Every row gives one point. Examples show where two turns around zero, p and q, send a point. Write where each new point lands after one turn and then the other. Backwards means that the second turn is done in reverse. Each puzzle has new turns, and all numbers are rounded.

Turn p:
[-0.06, +0.37] -> [-0.27, +0.26]
[-0.36, +0.00] -> [-0.29, -0.21]
[+0.42, -0.37] -> [+0.56, -0.05]
Turn q:
[-0.49, -0.21] -> [+0.34, -0.41]
[+0.51, +0.04] -> [-0.18, +0.48]
[-0.02, +0.18] -> [-0.17, -0.07]
Where do these land?
p, then q backwards: [-0.25, -0.46] -> [-0.52, +0.08]
q, then p: [+0.24, -0.04] -> [-0.17, +0.18]
p, then q: [+0.39, +0.20] -> [-0.43, +0.08]
q, then p: [-0.38, +0.31] -> [+0.12, -0.48]

Turn p:
[+0.02, -0.32] -> [+0.06, -0.32]
[+0.49, +0.10] -> [+0.47, +0.16]
[-0.62, +0.30] -> [-0.65, +0.22]
[+0.21, -0.23] -> [+0.24, -0.20]
[-0.11, +0.15] -> [-0.13, +0.14]
Turn q:
[+0.13, +0.09] -> [-0.01, -0.16]
[+0.09, -0.54] -> [-0.47, +0.28]
[-0.22, +0.45] -> [+0.49, -0.12]
Where do these land?
q, then p backwards: [+0.30, +0.09] -> [-0.16, -0.27]
p, then q: [+0.53, +0.01] -> [-0.28, -0.45]
q, then p: [-0.40, -0.19] -> [+0.06, +0.44]
p, then q: [-0.43, +0.09] -> [+0.31, +0.31]

Turn p:
[-0.02, -0.33, -0.11] -> [+0.30, -0.08, +0.16]
[-0.73, +0.37, +0.11] -> [-0.45, +0.57, +0.40]
[+0.02, -0.02, +0.24] -> [+0.06, +0.17, -0.16]
[+0.01, -0.03, -0.02] -> [+0.03, -0.02, +0.01]
[+0.72, +0.01, -0.23] -> [+0.05, -0.64, -0.40]
Turn q:
[-0.31, +0.29, -0.32] -> [-0.26, +0.27, +0.38]
[-0.17, -0.52, +0.13] -> [-0.20, -0.51, -0.14]
[+0.50, +0.39, -0.13] -> [+0.28, +0.55, -0.20]
[-0.02, -0.16, +0.32] -> [+0.17, -0.31, -0.04]
Where do these land?
p, then q backwards: [-0.34, +0.16, -0.11] -> [-0.27, +0.16, -0.23]
q, then p backwards: [-0.35, -0.40, -0.10] -> [+0.14, +0.37, -0.37]
p, then q: [+0.78, +0.19, -0.01] -> [-0.75, -0.01, -0.30]
p, then q: [-0.09, +0.06, +0.21] -> [+0.02, +0.19, +0.14]

Turn p:
[-0.40, +0.11, -0.12, +0.24] -> [+0.37, -0.11, -0.31, +0.00]
[-0.53, -0.51, -0.09, +0.04] -> [+0.56, +0.48, -0.08, -0.01]
[+0.42, +0.35, -0.29, -0.26] -> [-0.39, -0.32, +0.16, +0.42]
[-0.02, -0.02, +0.42, -0.35] -> [-0.38, +0.34, -0.15, -0.14]
[+0.53, +0.07, +0.07, +0.32] -> [-0.16, -0.39, +0.39, -0.25]
Turn q:
[-0.13, -0.07, -0.14, +0.41] -> [+0.11, -0.38, +0.13, +0.20]
[-0.25, -0.02, -0.11, -0.01] -> [+0.05, -0.13, -0.21, +0.09]
[+0.13, -0.17, -0.77, +0.03] -> [-0.58, -0.23, -0.04, +0.49]
[+0.00, -0.21, +0.04, +0.06] -> [+0.11, +0.06, +0.07, +0.17]
[+0.41, -0.06, +0.22, -0.72] -> [-0.26, +0.79, -0.09, -0.20]
[+0.05, +0.65, +0.37, +0.42] -> [+0.20, -0.37, +0.31, -0.68]
[-0.20, -0.13, +0.39, -0.20] -> [+0.37, +0.28, -0.17, -0.07]
Where do these land?
p, then q backwards: [+0.05, -0.15, -0.06, +0.34] -> [-0.03, +0.11, +0.26, +0.25]
q, then p: [-0.18, +0.44, -0.10, -0.33] -> [+0.11, +0.19, -0.06, +0.54]
q, then p backwards: [+0.40, -0.47, -0.02, +0.00] -> [+0.19, -0.33, -0.25, -0.42]
q, then p: [-0.22, -0.06, +0.51, -0.70] -> [-0.35, -0.54, -0.06, +0.62]
q, then p: [+0.29, +0.25, -0.13, +0.52] -> [-0.04, +0.54, -0.02, -0.38]
p, then q: [-0.35, +0.00, -0.21, +0.18] -> [-0.31, +0.03, +0.30, +0.10]

Turn p:
[-0.41, +0.21, +0.09, -0.09] -> [+0.22, -0.28, +0.11, +0.30]
[-0.98, +0.16, -0.42, -0.01] -> [-0.20, -0.60, +0.43, +0.76]
[+0.33, +0.09, +0.23, +0.07] -> [+0.20, +0.28, -0.18, -0.16]
[+0.22, -0.26, +0.20, +0.21] -> [-0.09, +0.11, -0.39, -0.17]
[+0.45, +0.03, -0.24, +0.06] -> [-0.17, +0.43, +0.11, -0.21]
[+0.39, -0.23, +0.15, -0.24] -> [+0.04, +0.06, -0.09, -0.52]
Turn q:
[-0.29, +0.22, -0.81, +0.12] -> [-0.04, +0.20, +0.74, -0.45]
[-0.18, -0.01, -0.23, +0.41] -> [-0.31, +0.19, +0.34, +0.04]
[-0.13, +0.43, +0.46, +0.13] -> [-0.06, -0.51, +0.08, +0.40]
[+0.34, -0.08, -0.03, -0.03] -> [+0.23, +0.22, -0.12, +0.10]
[+0.30, -0.38, +0.38, -0.18] -> [+0.08, +0.10, -0.61, +0.14]
[-0.03, -0.18, +0.23, -0.44] -> [+0.10, -0.19, -0.43, -0.21]
Where do these land?
p, then q backwards: [+0.33, +0.07, -0.44, +0.52] -> [+0.07, -0.48, -0.13, +0.57]
q, then p: [-0.19, -0.15, +0.30, -0.26] -> [-0.37, -0.19, +0.20, -0.08]
q, then p backwards: [-0.02, +0.22, +0.10, +1.03] -> [-0.38, +0.35, -0.84, +0.38]
p, then q: [-0.16, -0.13, -0.12, -0.25] -> [-0.16, -0.02, -0.30, -0.06]
q, then p: [-0.24, +0.07, -0.06, -0.43] -> [-0.08, -0.21, +0.14, -0.43]
q, then p: [+0.22, +0.18, +0.19, -0.45] -> [-0.32, +0.26, +0.03, -0.39]
p, then q backwards: [+0.06, -0.26, +0.03, -0.15] -> [-0.24, -0.06, -0.02, -0.18]
